Each row is a point. The points of each table are mixes of a few directions, plus a little noise. Count the directions of each table, and those that both share. Where both have some left over, give the other angles between the two spaces (their principal angles), to ten degrees, smallest first.
(in the rows, 128 means zero)

First (5 x 2):
[[ 91 133]
 [138 127]
 [178 121]
 [ 68 137]
 [164 123]]
Second (5 x 2):
[[ 91 133]
 [181 120]
 [ 69 137]
 [138 127]
 [161 123]]
Directions: first 1, second 1, shared 1

First, 6 rows:
[[145 113 138]
 [156  55  87]
 [111 158 138]
 [104 148 115]
 [105 141 104]
 [147 153 185]]
Second, 7 rows:
[[153 146 112]
 [151 146 111]
 [ 88  98 154]
 [ 98 105 149]
 [108 114 142]
 [102 109 144]
 [197 179  82]]
Directions: first 2, second 1, shared 0; angles 90

First, 9 rows:
[[150 126 113 156  87 118]
 [152 137 113 141 124  89]
 [ 97 166 118  87 155 139]
 [141  42 179 154  88 137]
 [124 148 112 134 121 148]
 [150 117 128 157 135 122]
 [129 127 141 110 190  98]
 [153 123 120 168 135 132]
 [ 56 167 129  45 116 169]]
Second (8 x 6):
[[136 127 122 141 111 127]
 [105 132 144  93 174 131]
 [131 127 126 132 122 128]
 [ 99 132 147  86 183 132]
 [113 130 138 106 157 129]
 [186 119  89 214  17 121]
 [147 126 115 157  91 126]
 [106 131 143  96 170 131]]
Directions: first 4, second 1, shared 1

First:
[[121  73 118  94 117 172 134 107]
 [ 91 118 128  85 140  85 171 131]
 [159 168 150 201 136 146  80 158]
 [ 93  96 128  83 138 114 164 127]
 [163 210 129 186 124  84 100 140]
 [152 141 118 142 113 139 109 114]
 [157 136 120 148 112 154 101 115]
 [ 90  81 134  84 143 129 162 133]]
Second:
[[116 146 101 155  83 114 124  99]
 [194  94 166 122 153 113 140 191]
 [100 169 116  93 136 164 157 104]
 [117  47 133 154 137  88  62 123]
 [ 93 132 134 133 152 145 108 121]
 [128 222  91 119  71 152 193  98]
 [117 115 159 143 173 140 101 158]
 [129 108 122 104 130 124 130 116]
 [129 145 105 134  90 119 140 106]
 [158 101 155 124 154 122 125 165]]
Directions: first 3, second 4, shared 1; angles 40, 80

First, 11 rows:
[[128 118 143 122 170 141 121 137 155 115 122]
 [121 183 101 117 135 111 104  94 126 115 149]
 [123 146 127 119 159 130 112 119 145 114 132]
 [121 146 137 109 205 141  98 119 173  97 131]
 [121 170 116 114 159 121 103 104 143 109 144]
 [130  94 154 127 161 148 133 150 153 124 113]
 [138  61 164 141 128 151 155 171 137 141 101]
 [121 172 110 116 149 118 105 102 136 112 144]
 [126 148 116 127 116 119 124 115 118 129 136]
 [135 124 103 151  19 102 160 126  61 167 133]
 [146  49 140 166   7 126 194 172  63 185 103]]
Second:
[[105 151 141 184 149 179 100 123 130 126 109]
 [101 119 134  27  84 105 129  38 120 148 186]
 [141 160 133 162 130 169  91 144 127 109  94]
 [156 144 125 169 140 183 128 132 102 133 130]
 [147  93 119  79 120  39 148 173 130 119 107]
 [127 121 125 151 141 103 131 174 146 116 102]
 [120 141 115  81  87 140 117  99 102 142 202]
 [132 102 116 129 133  65 170 172 187 114 114]
 [143 130 137 139 139 154 140 100 133 130 110]
 [107 120 137 159 155 143 126 125 102 145 126]]
Directions: first 2, second 6, shared 0; angles 50, 60
